Every row gives one point. The window is the flat piece filled in between its corners: a triangle in 3 columns, a solid with four corners in 4, and so on. A path goes straight from each point to the next, and from the last back to the first. List the points from which the path goes on through the window.

Window, 4 rows:
[[ 40 -66  55   1]
 [ 23  16  33  54]
 [ 13   3 -19 -34]
 [-67  43 -26 -74]]
Path:
(1): [  3 -38  29  15]
(2): [ 52   9  88 -12]
(3): [ 17 -17  78 -34]
(4): [  6 -38 -26  17]
(5): [-57 -11  -4 -27]
(6): [ -4  31  35 -48]
(7): [  9  42  17 -89]
(8): [-53  -7 -13  12]
Through the window after points: 3, 7

Window, 8 rows:
[[   3    2  -10   -7   58  -18   12  -48]
 [  84  -43   -7    0   -3   76   14   -9]
 [ -82   30   11   21    5  -27  -43    5]
 [  66   36    1  -37   22   75   18   41]
 [   6   60   -4  -23  -23  -64   31  -57]
 [  -6    0   29   19   38  -47  -60  -10]
 [  26    7   -8   40   34   -4    8   21]
 [  57   57 -121  -76   44  -18   -3   60]]
Path:
(1): [ 48  90 -33 -11  -5  21 -14 -64]
(2): [  2  64 -40   7   8  -2 -34 -31]
(3): [-51 -23  47 -12  21 -58  22   6]
(4): [  1 -35 -10 -33  -2 -19   1  25]
(5): [ 55  46 -17   1  36  43   3 -53]
(6): [ 26  40  25  43  44  -4 -79 -69]
(7): [-12  11 -16 -45 -15 -74  54  27]
(8): [ 21 -49  -9 -29  17 -12  56  47]
Through the window after points: 2, 6

Window, 11 rows:
[[ -16    0  -32   36   68  -21   35   48   14  -22    9]
 [  44   19  -13   26  -21   45  -18  -97  114  -52   41]
 [  -6   61    9  -19   20  -67   21    9   24  -12  -12]
 [  11  -19    7  -38  -32   36    9    6   -8   24   47]
 [ -49    2   30  -32  -25   -4   -3  -29   57    4  -67]
 [ -16   -2   11   13  -37   -2   -7    5  -15   -3   34]
 [  -7  -12   13    2  -10   14   -2  -19  -30   53   12]
 [  20   40   76   -2  -13   18   -7   13   -5  -13   11]
 [  -9  -29   24  -43  -17  -22   13  -31   23  -28 -121]
 [ -45   25   10  -28   48  -35  -25  -43  -17  -10   40]
 [ -10    9  -23  -23  -15   19  -51  -35   25    7   -5]]
Path:
(1): [ -8  36  28 -11 -11  16   5 -23 -20  -9  13]
(2): [-19  23  14  -7   0   6  16  11  -7   0   3]
(3): [-13 -71  14 -42 -25 -34 -45 -12  -3  24   4]
(4): [  -1   16   29   -3  -25  -29 -102  -17   53  -25   40]
(5): [ -8  10 -33 -21  -1  34  14 -42  15  12 -24]
(6): [ -9   9  -8  11  19  30  28  -1   6 -17  10]
(7): [  2  -6   2  -4  -1 -50 -29  -6  67  -3   7]
(8): [-21 -24  19  11  21 -24  -6   8  24  26 -13]
(9): [ -5  30 -16   0  14  14  26   5  -1 -27  13]
(10): [-41  39 -15 -60 -22  17  29 -51   4 -38 -30]
(11): [  9  14  18   5   6 -10 -14 -22  52  -2   0]
(12): [ -5   8  18   1  26 -54 -12  -4  54 -15  31]
(13): [-18  49  -5 -31  -9  19  13 -43 -28   2 -23]
(14): [-21  17  -2 -16  -5  11  37 -55 -27 -55 -60]
(15): [  0  -6   1 -20  -4 -17 -14 -25  54   0 -13]
(16): [ 11  -1  39   4  -4   3 -10   8  11  21   2]
Through the window after points: 4, 6, 8, 12, 16

Window, 12 rows:
[[  5 -14  -7 -15   9 -25   0  -2 -25 -40 -13 -28]
 [ -1  -5 -33  29  -1 -10 -29 -52  -9   0   2 -15]
 [ 19  -4 -24  16 -20  -6  -3  -7  18 -25 -38  28]
 [-10  27   8  -5  24  92   9   6  -1 -62 -20 -17]
 [ 44  19  16  18  37  31  40 -37 -38 -42  -2  21]
 [ 23  25  19 -56  53  41  22 -40   7 -41 -52   2]
 [-43 -37 -16  14   2  -6  35 -16  -7  10  -4 -17]
 [ -1  21  72  37  36  40   9  -7 -29 -13 -25  -5]
 [ 16 -72 -29   8  -7  10 -69  16  42 -11  27  56]
 [ 20 -67 -74  -7  13   4 -74  28  -3   5 -26  74]
 [-57   3 -33  -1   3 -30 -15  -2   4 -17  15  20]
 [-14   4 -19  -3 -37 -20   1  -6 -19  35  27  -9]]
Path:
(1): [-28  12 -41  -4 121 -13  30  26 -27  -5  21  13]
(2): [  8   8 -18 -11  63  30   2  28   2 -18 -37  -1]
(3): [ 12  -3  13 -25   4  15  -2 -47  -6 -32 -21  13]
(4): [-21 -32  -8  -5 -10   4  -2 -22  -4 -28 -20  18]
(5): [ 17   1 -20  11  39   2 -24  14 -11  -1  32 -25]
(6): [  7  -7 -57  24  56 -14  29  10  18  24 -17  -3]
(7): [-19 -24  24  -8 -45  30 -47 -24 -16 -30   9  38]
(8): [  3 -25 -16   1 -33  -3 -12 -21 -51 -36   2   9]
(9): [  2   1  -7   6  45  -9  12 -10  30   8 -16  -2]
(10): [  3  20  -1   5  28  20  25  -6   1 -21 -14  -2]
(11): [-26 -26  39  -4 -12   2 -31 -60 -35 -28  -3 -23]
(12): [ 29 -13  28  10 -68  49  -2 -54   1 -36 -34  -3]
Through the window after points: 2, 12

Window:
[[  37  -17    3  -41   13    2    8   12   42   -4  -27  -18  -33   30]
 [ -13   -4    3    5  -26  -35   16  -23  -18   19  -15  -15   19   54]
 [   5  -40  -26   35  -13   -7  -22   20  -13   -2   14  -12   47   41]
 [ -14   29  -40    2   14  -22  -14    5  -62   42    1  -10   -4   -5]
 [  25    4  -19   -1  -31  -16  -40  -13   16   23   -7   39  -19    6]
 [  -3   20  -30   32   -7  -24   19    8    5   14   25   16   25  -11]
 [ -58  -12    7   18  -27  -22    4   21  -17   35   -2  -31  -17    4]
 [  74   43   44   20    5  -14  -54   31  -29    7   -3   40   -3    2]
 [  -4  -33   12   -5   -9  -18  -17  -10  -37   24   49    6   37    3]
 [ -36   11  -28  -21   -4  -37   -8    8    5   -5   37   -7  -29   32]
 [  -8   13  -62   26  -25   31   27  -21  -29  -79   -9  -56   18   -9]
 [ -13    7  -20  -19  -44    5    8   19   22   32   41  -50   -6   35]
 [  56  -28    6  -21  -37  -33  -13   60  -43   15   37   38   15   15]
 [ -95   49  -67 -121   18   15  -27   -2  -10    0  -12  110   44   16]]
Path:
(1): [-26 -11 -16   8 -43 -46 -16  18 -21   2 -29 -55  18 -12]
(2): [ 22  -1 -19  25  -8   6   5  -3 -13 -10  30 -12  -3  24]
(3): [-36   9  28  21 -10  29  21  20 -41  35  52  22 -18  38]
(4): [  1  -2 -28 -17 -31 -35  -3  -7  11  10  -7 -33  17  31]
(5): [-11  26 -12 -39  -4 -43 -22 -14   1  14  14   2  40 -27]
(6): [-20 -12 -17  -7 -15  19   9  17 -28   6   9  26 -24  46]
(7): [-23   5   9 -16  34  54  31  16 -39   0 -32  52 -10  53]
(8): [-12  29 -45 -42 -27 -49 -65   6   4  11  25  30  42 -12]
Through the window after points: 3, 7

Window (14 x 14):
[[ -17   29   38  -41   39  -20  -41   30  -33   -1  -31  -30   28   -3]
 [ -35   15  -26  -15    4  -45   59  -39   60   36  -38   -3   39   26]
 [  11   28  -32  -20   -5  -63  -37  -11  -33   93  -30    9  -19  -16]
 [  35   -7  -22  -33   77  -35  -42  -36  -47  -54   27  -16  -39  -32]
 [  22   10    8  -20   -2   27   -4  -43  -66    3  -20  -40  -25  -20]
 [  73  -15   65  -20   17  -16   23   37  -25  -66    3   48  -25  -73]
 [ -10   -2  -14  -44   -2   16   24   52   83  -38 -114   15  -27   45]
 [   4   48  -13   40   51  -59    8  -43  -11   53  -90  -25    0   49]
 [  72   -9   35  -72   -7  -35   76   41   49  -69    5    8  -34   87]
 [  63  -31   63  -25  -19   13   11   18  121  -70   -3   45  -15   84]
 [  -7  111  -41   12   47  -18    2  -22   11   63  -15  -42  -18    1]
 [  12    6   21  -28   73  -33   -8  -25   -1   65  -30  -69  -42  -34]
 [  -8  -19  -10   17   62    6    2   26  -54   35   10   -7  -26   -5]
 [ -10  -15   23   15  -75  -48   40   60  114  -61  -55  -15  -26   65]]
Path:
(1): [ 43  11  -7   6  21 -30 -11  15  43   6 -39 -29  20  -1]
(2): [-50  -2  55 -32 -23 -37  54   2  -8 -33  -2  14 -60  61]
(3): [-16  16  58 -28   7 -18 -31 -17   8  -1 -18  27 -88 -16]
(4): [ 81 -31 -37 -21  21 -28  70  28  -1 -38 -32 -44  63  60]
(5): [ 42   5  -7  -2 -16 -15  11  29  25 -13 -20 -31   8   4]
(6): [-11  10  34 -49  48 -30  48 -37  48 -13 -46  65 -87  71]
(7): [  3 -14  32 -50   0 -28  19   8   5 -17 -48  11 -36  25]
(8): [ 48   1 -28  34  32   3  16  33  48 -12 -11 -41   7  17]
Through the window after points: none

Window:
[[ -44   18   47  -62  -24  -75  -32   29   40  -38   -2   19   35  -43]
 [   4   44   47   55  -45  -30   -3  -46  -55  -82  -16  -55  -34  -23]
 [ -37   62   26  100  -87   14   11  -97  -71  -27    0  -14   61  -39]
 [ -13    6  -44  -10   17    5  -80    7   68   31   -6  -13  -17   18]
 [ -32  -27   -9  -62   22   24  -23  -20  -34   91    4  -27  -38   14]
 [ -53  -55  -56  -67   48   47   62  -13   70   55  -44  -32  -54   91]
 [   3   17  -64  -47   36   40   31   45   17   29   10   37  -45   25]
 [  48  -41  -16  -10   26 -105  -44  -32   15  -17   29   16   69  -74]
 [ -33  -35   15  -44    5   62  -19  -28   14  -32   -3   47  -49   70]
 [ -28    7  -29   36  -28   27  -34  -51  -79  -55  -47  -43   52  -97]
 [  31   30   33  -51   32   40   -8  -20   25   11  -42   -9   18   21]
 [  -9  -59    8    3   21   48    4   61   13   37  -12  -16   -1   45]
 [  37   16   22   15 -106   26  -15  -42    3  -60   43  -38   27  -99]
 [  -8   22    5  -31   24  -38  -46   -6    6  -62   82  -45   76  -36]]
Path:
(1): [  9   4  -6   1 -67  22 -39   4 -32 -45  10 -29  54   6]
(2): [-20   5 -42 -35 -20   4 -53  10 -15   6   4  -9  28  37]
(3): [-14 -28  53  14  51  23  62 -47  66   3   3 -17 -13 -60]
(4): [-21  12  38  -2  33 -11 -10 -35  -8 -35  29  -7  13 -62]
(5): [-10  18 -40   6 -79  14 -29 -37 -13  -2 -34 -24  20  23]
(6): [ -3  28  -8 -42 -40  18 -14  13 -37 -53 -10 -44  38  -9]
(7): [ -26  -25   13   74   26  -35  -44  -91   23   -9   38    4   19 -116]
(8): [-63  22  65  55   7  24 -16 -26 -17 -50  25  31  21 -65]
(9): [  8  30 -30   2 -43  -7  -1 -44 -25  -4   9 -41  41   3]
(10): [ 20  10 -42 -37  -9  11  -1 -15 -19  -9 -16   2  -9  31]
(11): [-89 -28  53  14  26  52 -16 -11  18  18  21  -6 -25 -41]
(12): [-24  21  27   9  36 -18  15 -71  43  14  32 -16 -33 -91]
Through the window after points: 6, 8, 10, 12

Window:
[[ 48  -6 -38  32 -19 -15   2 -44 -17  77  21   0 -13  49]
 [ 28 -52  56  27 -38  12 -49  44 -17  52  23  21  -3   3]
 [  2 -65  38 -55  18 -17 -63  -5   4  -5  44  19  -1 -17]
 [ 49  -9  -5 -24 -21  36 -33  38  17  58  93 -10 -42  44]
 [ 40 -27 -72  31  -3   9   8  24  50 121   3 -22 -29 -14]
 [ 21   3 -42 -13 -62 -21  14  16 -28  64  12 -29 -58 -20]
 [ -9  50  31  68  -3 -74  16 -12  15 -22  10 -34  45 -47]
 [-98  11 -43   6 -18 -39  34   8  10 -43 -12 -23  42  52]
 [ -9  56   5  50  13 -15   1  -4 -16 -94 -34  26  54 -49]
 [-79   5  69 -27 -17  37 -16 -35   4 -20  33  24   2 -26]
 [ 17  33  30  12  10 -45  90   7  -6 -32 -11  25  80  -1]
 [ 26  66  -5  20   8 -32  13   2  -3  23 -65 -57  72  -7]
 [-74  65  44   4  46 -44  13  17 -52 -21  19  47   5   2]
 [ 40 -13   8  -7 -36 -17 -30   8  63  51 -13   8 -59  27]]
Path:
(1): [ 23 -55  33  14  11  -8 -35  19 -16 -67  16 -74  -8  31]
(2): [-19  25  24  26  21 -10  25   8 -22 -20 -22 -12  -8  23]
(3): [-19  16 -57   4 -51 -30 -32  -2  41 -43  28  32  86 -50]
(4): [-31  53  11   0 -35 -54 -30  27   8  37  76  27  89  22]
(5): [ -8   0  -8  11  -3  -3   0   0   2   7 -15 -15 -26  -1]
(6): [ 34 -12  37  16  28  40  31   3  21  23 -43  -8 -23  63]
(7): [-40  28 -52  17 -46 -80  -7 -13 -16   6  51  -1  41 -20]
(8): [-27  24   2 -17 -24 -17  -2 -10  -8  39  17  23  49 -14]
(9): [ 33  14  -4  38  24 -24  31   8  23 -59 -33 -47 -36  10]
(10): [ 10   5  28  -1  15  19  52  -4  12  11 -22 -48 -89   3]
(11): [ -4   7 -13   6 -30 -39 -20  14   2  31  35  16  52  17]
(12): [-29   5  -1  -8 -25 -20  -4   7  10  48  11  43  14  -5]
Through the window after points: 2, 6, 12

Window (14 x 14):
[[ -27   11   11  -24   85  -53   16   66  -64  -42    2   37   -9    0]
 [ -28   39  -87  -29   30  -17   23   40   18   47   11  -45  -32    4]
 [ -78  -34   23  -30   14  -52  -66   40  -30   -9   25   33    5   53]
 [  22  -22  -30  -33   46  -28  -39   25  -30  -12   18   61  -35   39]
 [  -5   16   36   42  -77   10  -49   45   61   82   29   27  -40   -9]
 [   7   -2  -78  -23    3  -60   30    7    8  -23  -13  -39  -25  -59]
 [  12   48   11  -42  -79    6   -8    1    5  121   22  -38    3  -18]
 [ -28   23   45  -16   -7   24  -45   -1   75  -21   45   45   -7   22]
 [ -14  -10  -83   12    3   11   65    0  -26  -10  -21   -7  -14    9]
 [  -4   51  -45  -40  -30  -16   10   40    6   -8  -50  -20  -47   20]
 [  -8    6   -9  -60 -107   29    4   82   20   78   77  -32   -8  -11]
 [  26  -31  -41  -24   59  -43   39   52   -9   -8  -43  -46    5   27]
 [   3   65   16   16  -76  -11  -70   46   33   38   67   22   34   38]
 [ -19    4  -70  -50   10  -55   64   34   24   12  -25   33    4    9]]
Path:
(1): [ -9   3 -39 -20 -15   4 -16  43  25  24  -5   6  16  -9]
(2): [-11   7 -24  11 -15  29 -51  27 -60  21 -34  56  40 -38]
(3): [ -4  15  -6 -23  -8 -24   2  34  37  22  33 -23 -39  21]
(4): [ -3  29 -17 -16  -4 -33  19  24  -6  16  17 -25 -20  18]
(5): [-15  -1 -50 -52  -4 -11  -9  35  10  52 -14  15   4 -52]
(6): [  9  22  -4 -13  -8   6 -41  38 -10  26  -1  27   4  -8]
(7): [-16   6  -2 -16 -28 -31  10  30  16  22  27  -4 -18  10]
(8): [-11  19  15 -21 -21 -40   2  20   4  22  73  -9 -33  13]
Through the window after points: 4
